Each row of a before or after table is a point. The points were changed in one or more steps. Then noise was added and the rows were shuffled. The steps act on how far a point lies along the listed directions, d1 being the first. Write out the steps. A step turns or swaps two directions, mirrors them in a line or flattens them onto one, adds a multiple of one to another, or multiplies one. Angles are multiples of 10 degrees, from the lower direction toward the higher: turns from -170 to 170, lines from 10 to 170 but not 90. Use the fewest steps. Two steps may share a direction if one is a turn and the other turns, adds or multiplies; they go together, in the order done. Otherwise the lowest direction goes first.

Directions:
(1): [-47 -19]
(2): [ 19 -47]
Before (10 x 2):
[[  1  60]
 [ -5  -1]
 [ 16 -71]
 [ 88 -61]
 [  9  -7]
 [ 15  18]
 [  6  47]
 [ 42 -19]
 [ 56 -14]
 [ 77 -63]]
After (10 x 2):
[[  2  -2]
 [ 10  44]
 [ 10  16]
 [ -9 -30]
 [ 19  52]
 [  1 -10]
 [ -2  -1]
 [ -8 -38]
 [  0  -2]
 [-21 -60]]
Steps: flatten d1 and d2 onto the line at 50 degrees

Directions:
(1): [-48  17 -60 -24 -15 -24]
(2): [ 34   2 -15  40 -59 -34]
(3): [ 11 -77 -26 -20 -13  18]
(4): [ 29  -9  12 -41  23 -66]
(5): [ 29  31   6 -57 -41  30]
Before (11 x 6):
[[ 32  14  55 -37  15 -20]
 [-11 -16  12  56  10   4]
 [-57  55  -3 -15  39  21]
 [ 38  21  39  26  29 -46]
 [ 44   5  41 -35  37   6]
 [-65   5 -36 -42  40  22]
 [-43   2 -40 -37  18  21]
 [ -4 -17 -18 -42  10 -42]
 [ 14  14  -2   0  23 -51]
 [ 25  -5   2 -22  -5 -12]
 [  7  15   0  63 -20  -8]]
After (11 x 6):
[[ -5  17 -23  55 -12 -19]
 [-38   7 -80 -61  -7 -97]
 [-28  -9 -63  11 -44 -33]
 [-19  56 -27 -42  15 -82]
 [ 57   9  61  44 -35  -2]
 [ 91 -10  60  40 -11  -2]
 [ 38  16  54  90   8  15]
 [  2 -20  37  26  45  15]
 [-30   7 -74 -57 -10 -64]
 [ 16  -3  -2  15 -22  13]
 [-19  15  26  18  38  40]]
Steps: multiply d1 by 2; add -0.3 times d4 to d5; turn d2 and d4 by -110 degrees

Directions:
(1): [-51  50 -42 -37  38  40 -16  19 -45  -1  -3]
(2): [ 80 -22 -35 -27  36  42  -9  21  20 -30  12]
Before (13 x 11):
[[ -91   76  -31  -36   26   47  -17   36  -85    9    5]
 [ -49   28   12   27   -9  -32    0  -11  -23   15    2]
 [ -68    4   26   11  -40  -35    5    5    6   29  -21]
 [  28  -48   33   19  -28   -2   24  -17   24   14  -20]
 [ -57   12   46   25  -47  -33   10  -26   31   15   -7]
 [ -57   29   -9    2   -5  -24    8   18   -6   22    8]
 [  53  -18  -18   14   -1    4  -11    6   32  -20   12]
 [  24   28   -6  -21   23   25  -11    1  -25  -21   -9]
 [ -54   33   16   10  -22   -7   16   -5  -28    9  -28]
 [  10  -25   48   20  -42  -25   11  -36   33   -9   -7]
 [-110   11   55   60  -61  -78   10  -45   -7   34  -11]
 [ -43  -32   56   48  -48  -67   -2  -38    3   22    4]
 [  86  -56  -22  -11   -6    7   13  -17   26  -37    0]]
After (13 x 11):
[[ 65 -22   5   7  -8  15  19   7  18 -23 -10]
 [-48  40 -22   8  -7   4 -12   4 -19   3   3]
 [ -5  19  38  17 -22 -25   6 -22 -14   0 -16]
 [ 55  -8 -24 -33  22  47 -14  16  48 -32  15]
 [ 64 -65  74  59 -72 -49  23 -10  42   5  20]
 [-80  37 -33 -26  -4   6   3 -20 -61   2 -22]
 [ 42 -26  -6   7  -3 -19  10  21  44   1  21]
 [ 66 -16 -11  11  15  -6  -1   5  18 -19  21]
 [  2  21 -28 -44  32  55 -13   2  -7 -32  -6]
 [ 57 -32 -25 -26  10  23 -11  30  41 -17   0]
 [ 57 -26 -52 -36  56  50 -35  17   3 -39  22]
 [-14   9 -25 -33  31  57  -3  12 -26   3 -22]
 [122 -48 -58 -25  47  55 -22  17  49 -57  22]]
Steps: turn d1 and d2 by -160 degrees

Directions:
(1): [-33 -68 -35 -36  28 -59  15 -44   5  34 -27 -24  -5 -25]
(2): [-19 -19  28  76  29 -16  43  22   1  31 -41  61  24   7]
(3): [  6  47   0  -5  65   7   0  43   4  -7 -54 -58  25 -49]
(4): [-13  13 -20  16 -53  13  90  23 -18  29   2 -55 -31   4]
Before (12 x 14):
[[ -24  -84  -19   19 -111  -25    9  -48    3   22   78   99  -29   79]
 [  13  -28    9   15  -18  -10   -2  -15   -6   10   10   38    0   -7]
 [  26   53   15    0  -14   38  -19   33   -6  -42   12   -5   -6   -4]
 [  -5  -15   -8   -6   14  -24    0  -15    2    7   -4    4   17   -7]
 [ -16  -25    2    8  -15  -10    1   -7   -9   12   13   12   13    8]
 [  12   34   12   16   27    5  -24   26   12   -3   -9    7    7    2]
 [   1  -11  -20  -38  -18    0  -33  -27    6  -14   32  -20  -24    3]
 [  38   52   38   12   -8   37  -64   15   10  -61   19   54   16   37]
 [   8  -28  -12    5  -65   10   -2  -54   -3   -7   52   36  -45   47]
 [  10   15  -10    1  -12    6  -32   -9  -15  -38   27   13   10   -3]
 [   6  -32   10  -18   31  -34  -33   -9   12  -16   -5   33   10   -6]
 [ -10  -28   -2   20  -22   -6   15  -23    4   10   11   19  -18   30]]
After (12 x 14):
[[  -4   -6   11   28   19  -21   45   34   -2    9  -31    3    2  -10]
 [ -62 -120  -70  -61   30 -101    4  -61   24   49  -34  -13    4  -30]
 [   1   11   -2    8   19   -8    9   14    1    1  -11   -8   22  -12]
 [ -20  -20   -4   -6   10  -19  -10   -4   -8   12   -4   -3   21  -10]
 [   6   -4    3    8  -61   18   12   -1  -14   -9   38   27  -31   29]
 [ -21  -64  -41  -32    2  -43   17  -68    1   25  -11  -24  -33   -6]
 [   4  -31   -3    9   11  -26    4  -20   -5   18  -16   16    6  -30]
 [ -14   -3  -28  -10  -14   -6   36    0    2   16   -1  -53  -26   -9]
 [   6   17   14   32  -13    4    2   15    8    8   17   34  -10   31]
 [ -11  -34   -9  -17   31  -23   -9  -28   10    4  -17   -9   -4    0]
 [ -16  -36    6   42  -68  -16   56  -16   -7   20   14   60  -24   60]
 [ -14  -11  -25   21  -29   -9   34   -6  -23    0   16    4   -3   -2]]
Steps: turn d1 and d3 by 80 degrees; mirror d2 and d4 in the line at 150 degrees

Directions:
(1): [ 45  19  12 -39  -2 -17 -45   4 -15 -85  42  20  38  20 -26  83 -36 -62
   2   6   5   4   4   2]
(2): [ 30  45 -31 -20  -6  26  16  56 -19 -42 -35  -2  -9  65  61 -23  11  17
 -43  23 -69  12  44  22]
(3): [ 44 -14 -56   8  47 -38 -26   1  20  18 -20 -89 -14  12 -56  16  -3  17
  52  27 -17  31  30  46]
(4): [-39  29  50   3  35 -42 -34  -1  49 -34 -45 -20 -31 -33  19 -24  -2 -48
   9 -28  -7 -42  83 -23]
(5): [ 30  -9  16  36  21 -37  95  -4 -22 -46 -18 -16 -47 -14 -22 -18 -48 -28
 -45  -1  24  64 -11 -26]
Before (14 x 24):
[[  -1    8   53  -32  -12  -25 -101   -7   35  -40   24   49   14  -40
   -20   26   -2  -80   29  -12   26  -47   36  -35]
 [  10  -15    9   -2  -12   13  -44    4    0   -8   25   18   16    9
     1   23  -17  -20   13   11    6    9  -26   -2]
 [   1   20   31   23   27  -11   56   17    9  -35  -20   10  -16   -1
    26  -31  -23  -32  -46  -17    4   20   18  -34]
 [   0   23   32    6   40  -41  -27   -5   47  -49  -39  -17  -32  -31
   -25   16  -17  -63    4   -6   -8   15   46  -14]
 [  15   -7  -19  -16  -32    9    8   -8  -13  -40   45   22   18   29
   -10   27  -18  -13  -10   27   30   20  -46    6]
 [  -6    9    4   -3  -35    5   14    3  -14  -13   39   40    5   -7
    -5   12   -7  -41   -5  -21   33  -15  -32  -29]
 [ -31   -3   40   52   69  -83   12  -36   34  -26  -55  -35  -58  -64
   -29  -40  -34  -74    5  -19   22   12   51  -43]
 [ -25  -11   16   41   51  -41   17    6   51    4  -43  -61  -52  -46
   -14  -68  -15   -7   -2  -20    4   -4   19    3]
 [  29  -25  -12   43   66 -121    6  -34   40   -1  -28 -104  -50  -65
  -100    4  -48  -51   46  -19   25   34   45   -5]
 [  55   11  -57  -18   -2    3   -3   10   12   -8    7  -52   19   47
   -14   21   -8   57   27   28  -32   14   24   49]
 [  46   27   37  -37   26   -3  -44   15   -7 -114    7   25   28    0
     9   61  -44  -85  -23  -10   12  -26   26   -8]
 [  23   -3  -25  -17   34   -9  -37    4    7  -12   -5  -26    2    8
   -15   19   -1   25   23   21  -29  -11    6   16]
 [  12   -2    9  -30  -30  -16  -32   16  -18  -51   53   18   43    6
    11   57  -11  -34   11   20   13   -8    3   14]
 [  18  -50   24   55   28  -46   52  -68    3   36   23  -51  -23  -73
   -96   29  -39  -12   30  -21   71   50  -51  -47]]
After (14 x 24):
[[ -6  23  36 -12  29 -33 -60  17  46 -67   1 -12   3 -24  -3   8 -25 -61
    7 -22  -1 -40  33   5]
 [-23   3  -1  13 -31  12  37  10  -8  17  12  21 -14 -12  13 -32   6 -15
  -13 -21  22 -11 -24 -27]
 [ 54  -8 -61   4  10 -13  22  -5  15  14   3 -68   0  30 -42   6 -12  69
   32  30 -19  29   6  48]
 [-60  33  62   8  34 -41 -59 -18  41 -39 -40  16 -15 -45  25 -22  -9 -84
    7 -28  -1 -55  75 -47]
 [ 30  -5  25  35  43 -54  31 -30  15 -16 -10 -63 -30 -46 -54  14 -35 -32
   14 -19  24  35  25 -38]
 [-55  28  36   7  13  -3 -37  -3  61  12 -50   5 -28 -40  22 -30  28 -19
    6 -19 -20 -26  43 -17]
 [-59  -9  20  28  10  49  29   3  26  66 -64   7 -34 -39  75 -95  36  41
  -17 -32   1 -56   9 -16]
 [ -6 -25  -6  26  -9  26  -5   9   0  38   0  -2 -11   3   9 -25  -4  16
    9  11   3  16 -32   5]
 [-61  -5  28  -1 -44  41 -49   3  30  75 -16  62  -7 -40  42 -75  67  24
   11 -15   2 -60   9 -25]
 [ 14 -17 -29  -6  34  -2 -22  -1  12  20 -11 -29 -10   3 -14  -1   5  45
   23  20 -29  -8  -6  19]
 [ -8 -15 -31  25 -13  -3  60 -15   6  12  -5 -17 -37  12  -1 -46   2  22
  -10  22  22  33 -33   7]
 [ -5   6  -1  22  44 -92 -35 -13  49   2 -45 -80 -34 -49 -42 -16 -15 -38
   42 -25 -12 -19  81  -1]
 [-36 -27 -12  21 -24   2  44  10  -6  54  -4  -9  -9 -19  38 -48  29  49
    6  15   9   2 -15  11]
 [-26  31  53  14  24 -11  19  10  25 -31 -17  24  -5 -10  35 -25 -14 -46
  -32 -32  10 -14  36 -40]]
Steps: multiply d1 by -1; multiply d2 by 0.4; add -0.5 times d4 to d3; turn d4 and d5 by -40 degrees

Directions:
(1): [ -25  -13 -107   -2   13   21   59   -9   84   19   -5   -3  -49  -23
   22   -1  -20   -5  -25   25  -41   51  -45    3   52  -64    4   -8
   14  -98  -31  -52  -60    0   18  -18  -10   -3    5  -32  -10  -26
  -24  -15   -5   18  -22    3   -3   -3  -16  -46   28   -9   58    9
  -11   87   13   18  -34   17  -37    9]
(2): [-16  75 -19  11 -14 -91  39   1 -35 -33 -31 -24 -28  37 -72  42   8 -24
 -48  39  -6   3 -19  37   3   4  48  24   0 -28 -54  17 -34  -2 -33   0
  23  64 -60  44   8 -33  19  64   1  15 -15  22 -17 -18 -53  52  36  51
 -24  -1 -17 -15  58 -30  34 -37 -40  17]
(3): [-33 -15 -23  53   3 -25 -12 -21 -17  25   1  15  19  -3 -51 -46  -4  75
   6 -79  20 -16  28  -8   3 -13  20  -4  -8   8 -19 -41  22 -22  13 -91
  12  31  -5 -13  -9  88  19  -7   0  90  22  -6  38  12   4  31 -44  21
  84  36  11  45  -2 -28  65 -49 -41  28]
(4): [-10 -17  60   5  13  53  30 -41 -15 -12 -17  25   5  25 -53 -28 -14  -3
  35   3  45  11  -3  22  34  -5 -16  -7  53 -49  14  -8  24   7  -8   6
   2  53 -52  67  28  34  42  17  57 -44  64   1 -35   9 -17 -27  45 -65
  29 -96  42  50 -40  -5 -23 -14 -47 -59]
(5): [ 16  15 -11 -10  26   6 -60   8 -56 -29 -48  62 -11  17  51   8 -35 -16
 -13 -76  -2  58  13   1  10  -2  36 -12 -11  -4  -5  -2 -15  64 -49  -1
  -2  15   1 -25  -9 -24 -69  -9  43 -24 -54  43 -14  10 -62 -14 -65 -37
  57 -16 -37 -43 -27 -46 -44 -88 -15 -19]
Before (11 x 64):
[[  9   2   6 -10  -6   3   6  12  18  -5   2 -20  -6  -4   5   6   7  -4
   -4  18  -3   5  -7   8  -4   0  -6   4  -2   5   4   1  -8  -3  -1   9
   -8  -6   1  -3   2 -11  -2   1 -10  -6   2  -3   1  -3   7  -6  12   1
  -20   1  -2  -4  11   8  -4  12  16  -1]
 [  6   7  28  -3   8  17  -9  -9 -25  -8 -15  14   3  14   3   1  -8 -16
    4 -14  19   6   7   5   1   5   3  -7   7   4  13   9   5  20 -19  22
   -5   9  -7  11   4   0  -3  -6  23 -27   6   6 -10   5 -17  -5   4 -29
    3 -27   7 -13 -16 -12 -16 -20   2 -26]
 [ -8   6 -57   4   3 -14  15   6  14  14  -8 -10 -12 -15  -2   5  -4   3
  -19   4 -19  14  -6   3  12 -24  21   4 -14 -19 -19 -15 -20   8   4 -18
    6   1   9 -20  -7 -13 -24   2 -19  36 -26   8  14  -6 -13   5  -1  18
   23  26 -11  17  17 -12   7 -10 -15  26]
 [  1  20  13  -4  -8 -24  -3   7 -47 -22 -14   2   4  20  -4  14  -5 -10
  -11 -11  11  10  15   9 -12  16  21   3  -3  17  -6  19   7  13 -22  10
   16  18 -16  12  -8 -16  -7  16   8  -5 -14  10 -10   0 -22  19  -7   8
  -13   4 -16 -34  -2 -23  -3 -26  -3  -2]
 [ -1  20  22   4  -4 -22  -4   2 -31 -28 -16   4   0  15 -28  12   0 -10
   -6  -1  14  -1   7  13  -3  13  22   4  -3  -2  -6   9   0  12 -24  13
   15  24 -24  27   7 -14  -5  18  14  -9  -5   1 -11  -3 -21  15   0   0
  -14  -9  -6 -26   6 -12  10 -25  -5  -8]
 [  6   7  23   9  -9 -30 -10  10 -30  -4   6 -14  13  10 -15   1  13  15
   -3   2   7 -20  13 -15 -33  18   5   5 -13  42   4  24  19 -10  -1   0
   13  -4   3   9  -3  12  17  18  -8  14   2  -5  11  -8   6  32 -12  21
  -30  17  -3 -34   9  -3  30   5  22   6]
 [  2 -10 -10   3  -7  -1   0   0  14   9   4  -8  -5 -12   6 -10   6   6
    1  -8  -9  -8   1  -6 -10   2  -8   2  -8  13   2  10   0 -12  11 -10
    0 -19  14 -18   3   5   3 -11 -19  19   1  -5  11   3  17  10  -1  13
   -4  25  13   8   7   9  12  19  14  16]
 [ 12   3  23  -3   8   1 -20   3 -19  -3   1  -7  13   3  -4   6   3  -4
    3   0  10 -10  11  -4  -8  20  -7  -2   1  21   8   3  22  -1  -5   6
    0  -8   5  -1   4   0   3   1   4 -18   6   6  -8   5  -1  -2  -6   0
  -14  -9   6 -15   2  -5   0  -2   7  -7]
 [  2   1  33   5  -1  12  14 -11  -8  -6   5   0   4  11 -18   5  -1   0
   18   9  11   0  -4   8   1   5  -6   6  19  -2   6  12   5   0   7   9
   -3   4 -20  26  13   0  30  14   8 -12  23 -10 -16  -1   3  -2  13  -7
   -3 -19  21   9  -2   3   0  10  -2 -11]
 [ 17  15  20  -9   2  -5 -11  -3 -33 -12 -10  17   1  14 -16  11 -10 -14
    1 -13   6   5   9   9  -4  12   7  -1   4   6  -5  14   7  11 -24  14
    1  18 -21  18   1  -7  -7  14  20 -24  -6  15  -7  -3 -23  13  -5 -19
   -3 -27   6 -20  -6 -22  -8 -25  -3  -5]
 [  1   2   7  -6   3  19  14 -10  -7 -14   0  20  -4  -2  12   4  -9 -12
  -10   2   3  14  -8  -2   5 -10 -11  -7  12 -11   5  -2  -7   3  -2   4
   -1  -6   1  13   3 -11 -11   1  17 -23   1   7 -13  -7  -8 -12  15 -18
    4 -20   1   4   0   2 -15  -6  -2 -22]]
After (11 x 64):
[[  3   8   2 -11  -7  -6  16  -2   5 -10 -11  -9 -16   3  -5   6   3 -20
   -5  20  -8   2 -11   8   0   4  -4   8   4  -8  -6  23 -11  -3  -2  14
    3  -1 -10   9  13 -19   7   9  -6 -11   1   3 -11  -1  -3   9  26   4
  -22  -5  14   1  12   4  -2  16   5   1]
 [  2   8  33  16   2 -11 -36  -5 -50   0  -8  13  22  13  -8  -8  -3  15
    7 -51  27 -15  32  -5 -21  18  12  -5 -13  46  11   9  25  11 -18  -8
    0   8   3  -3  -4  31  -1 -10  11  13   5   2  13   9  -5  23 -32  -3
   10   7   4 -33 -11 -26  21 -40  10  -4]
 [ 23 -10  50   1  -2   5 -49   0 -49   2   8  22  34   5  -5  -9  -4  17
   22 -53  20 -26  39 -11 -30  32  -7  -6 -12  61  16  19  44   1 -12  -4
    0  -5   6   1  -7  30  -2  -8   9  -4   5   2  16   6   9  24 -41 -15
   -4  -2  15 -38 -23 -21  14 -22  22   4]
 [ 18 -19  74  -5  -5  18 -43   5 -62 -11   7  14  42   9  15 -12   2  10
   30 -40  37 -21  44 -11 -35  41 -11  -7  -3  74  36  29  56   8  -7  13
    9 -11  11   9  -5  21   5 -11  10 -19  16  -9   3  12  17  13 -31 -16
  -26  -4   8 -55 -39 -12   0  -7  32 -17]
 [ 31   2 120  -4 -16 -15 -48  14 -83 -22  12  -8  47  26 -19   2  27   3
   27   0  42 -53  41 -17 -64  64 -13   7 -10 107  42  68  68  -3 -10  36
   15  -9  -1  42  11  22  38  23   6 -32  30 -11   0  -3  22  46 -17   3
  -84 -17  14 -96 -15  -3  30  12  56 -21]
 [ -2   3  27  22  -7 -14 -10  -2 -23   2  12  -4  18   6 -17   0   7  25
   15 -21  11 -20  15  -3 -19  14   3   8  -2  36   4  11  16  -8  10 -18
    1  -6  -6   6   5  21  28   6  -7  25  13 -14   6   1  13  23 -20  22
    4  18  13  -8   5  -6  32  -1   8  14]
 [-14  -1 -23  11   3   7  15 -15   0  -2   0  23  -7  -6   4  -8 -11  15
  -17 -23  -1  13  -4  -5   9 -21  -1  -9   5 -15  -7 -20 -12  -5   3 -29
    4   2   4  -2  -5  11 -13  -4  10  15  -1   6   4  -5  -8  -4   0  -4
   37   4   1  27   8  -6   6 -20 -15  -4]
 [ 13 -22  65   8  -4  15 -48   3 -37  -8  12  14  39  -2  -2 -17   8  20
   30 -39  33 -32  37 -14 -28  33  -5  -7 -14  56  33  12  47   5  -2   4
    6 -15  13   7   4  28  -4 -16   6  -2  15 -18  12   7  25  10 -35 -12
  -18   5   8 -45 -29   1  19  -5  35 -10]
 [ -8 -21 -93 -22  14  46  54  -1  82  24  -5 -10 -38 -35  39   4 -18 -24
  -14  47 -39  49 -40   2  49 -60  -3  -5  12 -84 -10 -36 -51  17  20  10
  -12 -20  21 -30  -5 -44 -39 -19 -13  -3 -27   4  -7  -6  -9 -56  36 -24
   35  -3  -5  69   3  21 -51  31 -18   3]
 [ 18  12  64   5   2 -17 -41   4 -58  -8   1  -6  33  16 -24   3  10   3
   10 -17  30 -33  31  -4 -27  45  -1   3  -4  59  16  21  49  -3 -15   2
    8   2  -5  15   8  17  15  10   7 -16  17   6  -5   6   1  23 -20   8
  -30 -12  11 -48   0 -16  26 -18  13  -9]
 [  1  -1  12   1  -2   7  13   0  14  -3  -3 -13  -4   2 -17  -7   2   9
    2   7   9   8  -6  12   6  -4  -4   0   8  -7   0  -9  -3  -5  -1  -7
   -5  13 -14   9   5  11  12   4   2   0  17  -4  -2  -1   0  -7  16  -9
    0 -14   9  17   4   2   2   1  -4  -9]]
Steps: multiply d1 by 3; mirror d2 and d5 in the line at 100 degrees; turn d3 and d4 by -120 degrees
